Rows are points. The window is the flat piece filled in between its corners: a triangle in 3 columns, a solid with four corners in 4, and so on. A path goes straight from each point to the next, and from the last back to the first. List the points from which the path goes on through the window.

Window (4 x 4):
[[ 14 -20 -10 -14]
 [-60  -3   9  -7]
 [ 42   7 -10 -13]
 [-23  -1 -22 -11]]
Path:
(1): [ 25  -9 -25  20]
(2): [-26 -16 -11   3]
(3): [-39  -3   1 -41]
(4): [ 13 -16  -2 -33]
(5): [ 13 -16 -16   2]
(6): [-45 -14 -11  25]
(7): [-40  -7   3 -21]
(8): [-37 -10   1 -32]
(9): [-29 -11  -3   5]
(10): [-23 -15 -11  -1]
(11): [-24  -9 -11 -22]
(12): [ 21  -7  -9 -37]
Through the window after points: 4

Window, 8 rows:
[[  3 -14  -9  -1  47  34 -29   6]
 [  9  -5   4   1  24  32  14   2]
 [ 12  -4  12  37   4  27 -12  -6]
 [ -6  -1 -53 -21 -39  -9   2  28]
 [-59  22 -15 -37   6   1  -7  11]
 [  6  30  -5 -25 -32 -11 -16 -15]
 [ 43 -60   4 -22 -20  14 -28  24]
 [ 30   8  19  11 -10 -29  -2  -8]]
Path:
(1): [ -4 -11 -11 -13 -11  -8   0 -15]
(2): [  6  -7 -11 -16 -27  -4 -16 -12]
(3): [ 26  23   6  -2  -2  -9 -25  42]
(4): [ 19  -4   2  -6  -4  13 -10  26]
(5): [  8 -41 -10  11 -10  13 -15 -26]
(6): [ 20 -31 -16   2 -13  -5   0 -18]
(7): [ 30  19   0  -1 -13   6 -17  30]
(8): [  4  22  -1   1   9  19 -17  38]
(9): [-14 -20   2  -3   5   8  14 -38]
(10): [ -8 -20 -22 -21 -23  -4  -9 -18]
(11): [ 25  -2 -10 -17 -22   4 -15  34]
(12): [ 12  10   5  -8 -19   4   1  25]
Through the window after points: 4, 8, 10

Window:
[[ -2 -14   0 -22   5  10 -10  -4 -19   7  21]
 [ 11  28   8  14 -12 -21 -27  27  52 -32   0]
 [  4  -4 -12  17 -11  11  10   7 -11   4  31]
 [-14  30 -11  14  -2  37 -29 -14  22  27  -2]
 [  3  17  22  14   4 -22  15   2  -2 -12   8]
 [-35 -13 -11  -9  10  14   8  18 -19  32  19]
 [ 24   3  -1  35  18 -47 -13  14  24 -37  -3]
 [-14 -12   4   6  16  20  11   7  -2 -19  13]
 [-19  60 -42   2 -18  17 -34 -11  37  -9 -17]
 [-32 -31   3   8 -20  17   7 -12 -26  20   6]
 [  7   0   7  12   4   2  -8  30 -22 -11  -4]]
Path:
(1): [-14  23  -2  15   1  -2 -21   4   8  -8  10]
(2): [ -9  20  -3  18   8  -7 -31  11  12 -14  25]
(3): [  6  -5  -1  -2 -14 -12  25  12  29  -2 -23]
(4): [ 10  -9   1  -6 -11  16  25   8  19  21 -13]
(5): [-25   6 -16  17  13  -1 -34  17 -25 -15  31]
(6): [-30  10   4  21  -2   4 -12   7  -6  -6   9]
(7): [ 19 -10 -10   0   1  17  17  13  24  -2  -4]
(8): [ 23   6  -8   5  -1   4  -3   4  28  -2 -30]
Through the window after points: none

Window (14 x 14):
[[-12 -16  14  24  31  21  17 -20  49  19  16  34  -6   2]
 [-28 -21  10 -30 -40 -21  10  19  24 -30  12   2  20  13]
 [ 20  40  23  23  21  27  -1 -24  52  -4   9  15  30   5]
 [  0 -30  17   7 -17  35 -29  -3  33 -18  11  -9 -27  -4]
 [ -4 -45  29 -38 -33  10 -14 -18  18  15 -15 -23   7  11]
 [ -5  58   3  22  15  34   5  10  35  36   8  15  -7   8]
 [-33 -16  23 -43 -11 -39 -46   8 -22 -17  12  -3  32   0]
 [-18 -14  18 -26 -11 -30  -6 -23 -25 -37 -22 -26  -5  15]
 [-41 -33  30  -5 -16  23  -3   6   3 -19 -20  -7  26 -10]
 [ -7  16 -34 -32 -28 -43 -30   2  -7  -7 -30   7  29 -34]
 [-25 -24   0 -23 -13 -19   1  -7 -12 -15  26 -42  33 -17]
 [ -3  23  -3  10  -6  48   4 -33  14   6  24  38   9  13]
 [  7  19 -30 -60  21  -8 -17  15 -13 -21 -17   0  28  -5]
 [ 43  39  17  20  15  20  20   6   4  14  14  41   8 -13]]
Path:
(1): [ 25  -8  -7  34   1  -4 -21  26  20  15  17  18  20  37]
(2): [-28  28  21 -46   7  17  19 -31  -3 -17 -14   1  -2 -36]
(3): [-20  30  14 -30 -12   2  -4 -17  32   8   3  11  -4 -20]
(4): [ 5  2 -9 19  4 10 -8 19 -5  3 -5 -2 25 13]
(5): [  4  -2 -12  32   3 -10  -3  17  33   1 -33   4  14  55]
(6): [-15   7  39 -36  -3  30  -5 -29   1  -9  21  18   1 -46]
(7): [-26  -9  22 -21  -5   5 -11  -2  17 -17  -4  -2  12 -20]
(8): [  3 -14 -16   6  -6  14  -5   4 -30  10   3  12  36  47]
(9): [ 22  -6  -4  -3 -11   6 -25  19 -26   9  27  21  21  42]
(10): [-19  31  23   1  12  18  33 -30  43  -6  -6   0   5 -55]
(11): [ -5   2  15 -15   4   7   1 -16  21  -3  11  10   7 -26]
(12): [-1  2 -1  6 -9 -1  5 11  6 -1  4 13 17 19]
Through the window after points: 1, 3, 7, 9, 11
